Each row of a before or after table is a point. One or more steps were done to the points. Then noise was added and the rows were shuffled. The steps act on columns, c1 being the first. Name the steps. A step turns or swaps two columns, mirrors them in a line or flattens them onto one, adds a multiple of one to another, or multiplies or shifts one. Angles are multiples of 10 degrees, from the lower column toward the higher: turns from -170 to 170, lines from 10 to 170 but not 90. Use the fewest steps. Two steps may share a column if one is a turn and the other turns, adds or multiplies; they go together, in the order done. Otherwise the lowest column goes first.
In the rows, 128 means zero.

Before, 10 rows:
[[116 107]
 [117 109]
 [133 130]
 [114 220]
 [114 202]
 [113 101]
 [156  99]
 [160 158]
 [157 113]
 [106 154]]
After, 10 rows:
[[124  94]
 [131 135]
 [120 101]
 [122 248]
 [139 166]
 [143  88]
 [128 104]
 [139 109]
 [126 217]
 [119 165]]
Steps: multiply c1 by 0.4; multiply c2 by 1.3

Before, 9 rows:
[[141 162 179 112]
 [136 146 134 140]
 [124 140 107  68]
 [ 56 165 170  73]
 [ 76 162  87 127]
 [ 72 198 125 175]
 [111 108 119 127]
 [131 108 172 172]
 [172 193 115 144]]
After (9 x 4):
[[ 71  51 126  91]
 [142 125 179  90]
 [ 55 156 169  68]
 [112 138 120 144]
 [136 109 135 118]
 [130 100 172 168]
 [124 173 106  87]
 [ 77 112  88  97]
 [172  80 114  79]]
Steps: mirror c2 and c4 in the line at 120 degrees

Before:
[[ 66 136 148 151 106 204 109 135]
 [ 97 126 138 137 165 191 139 120]
 [ 90  56  75 146 174 166  83 118]
 [174 180 124 138 106 133 178 110]
 [103 147 143 132 130 167 131 169]
 [105 107  89 129 175 177  62 112]
 [ 64 174  98  93 111 125 132  89]
 [155  97  67  49 137 117 124  55]]
After:
[[124  38 117  73 159 167 175 127]
 [135 151 130 105 122 165 120  90]
 [128 145 143  75  83 205 144 118]
 [194  73  89 176 155 115 146 200]
 [127 133 138  85 153 192 118 136]
 [184 154  78  89  96 125 132 168]
 [132  89 104  88 166 175 196 133]
 [103 171  98 173 121 134  83 155]]
Steps: turn c1 and c4 by 110 degrees; turn c4 and c5 by 20 degrees; turn c2 and c3 by -30 degrees; turn c7 and c8 by 170 degrees

Before, 12 rows:
[[107 197  98 112  94 124 103 102 102 135 158]
 [134 163 176 174 141 118  70 136  99 166 126]
 [116 161 141 162 106  97 129 182  70 132 126]
 [151  91 156 197 144 194  92 107 156 109 153]
 [118  87 176 158  96 191 148 176 145 137  69]
 [111 192 100 134 120 125 105 192  83 127  73]
 [108 138  89  91 171 109 120  90 152 111 129]
 [ 90 105  73 135 147 183  58 158 155 188 157]
 [170 125 100  94 135 138 155 174 164 175  99]
 [172 125 126  99  82  89  90 115 136 129 129]
 [131 120 112 179 116 131 140  89  89 142  58]
 [169 148 131  89 109 109  67 108  50 162 158]]
After, 12 rows:
[[160 186  97 174  96 122 148 140 156 140 168]
 [111 165  99 180 122 121 141  65 176 127  58]
 [145  86 112 153 117 129 109 161 165 157  39]
 [112  79 175 120  50 193 109  82 108 147  51]
 [106 172 129 118 119 112 177 167 215 196 166]
 [118  53 155 144  98 191 170 155 105  93 159]
 [148 106  71 116 107 184 200  85 115 249 167]
 [ 71 152 102 105 129 138 107 107  89 220  89]
 [ 94 150 127 108 110  89 167 157 127 132 130]
 [120 116 174 185 149 117 181 124 165 205 124]
 [163 160  87 113 187 110 140 152 107  93 129]
 [111 124 144 173 128  96 118  72 187 136 125]]
Steps: turn c1 and c8 by 150 degrees; turn c2 and c4 by 50 degrees; add -0.7 times c6 to c5; turn c7 and c9 by -170 degrees; multiply c10 by 2; multiply c11 by 1.3

Before:
[[149 215  60  65 105 128 116 147  57 198 110 139  97 138]
 [143 160 132 174 118 110 139 136 160  78 106  96 121  90]
 [ 96 161 123 138  96 152 152 122 185 119 136 122 176 104]
 [110 104 151 123 135 128 102 132 151  80 132 124 156  92]
 [ 86 224  44  80 109 127  78  83  68 154  82 108  81 141]
 [139 143  97 140  96 131 101  81 127 131  68 117 169  87]
 [110 161  97 164 129 145 152 155 129 116  41 141 171 201]
 [154 142  97 180 108 157 144 148 110 135 138  88 140 230]
 [129 127 151 141 152 144 173  64 148  63 116 123 156  63]
 [111 214 107  82  64 163 104 121  45 168  51 102  90 159]
 [147 109 107 140 123 173 139 122 182 107 116 121  92 113]]
After:
[[156 140 151 178 149 163 151 143 112 136 132  88 137 231]
 [102 155 133 173 160 136 143 142 161  83 162  96 118  97]
 [169 228 207  78 152  87  78 101  69 153 134 109  82 139]
 [134 127 105 138 117 133 174  54 146  62 158 124 154  62]
 [139 214 195  66 138 146 114 157  60 197 107 135  93 136]
 [166 107 132 145 143 162 142 134 182 107 140 122  92 110]
 [161 157 125 138 151 109 155 105 182 120 109 124 184 103]
 [156 161 152 164 180 119 152 146 127 113 220 141 175 200]
 [171 219 129  81 208 125 109 131  43 168 141 101  92 159]
 [125 110 106 123 120 106 105 123 150  77 127 123 154  91]
 [138 141 159 138 190 136 106  61 117 127 166 115 173  89]]
Steps: turn c1 and c6 by 70 degrees; turn c1 and c3 by 160 degrees; add -0.5 times c4 to c11; turn c5 and c11 by 150 degrees; add -0.3 times c13 to c8
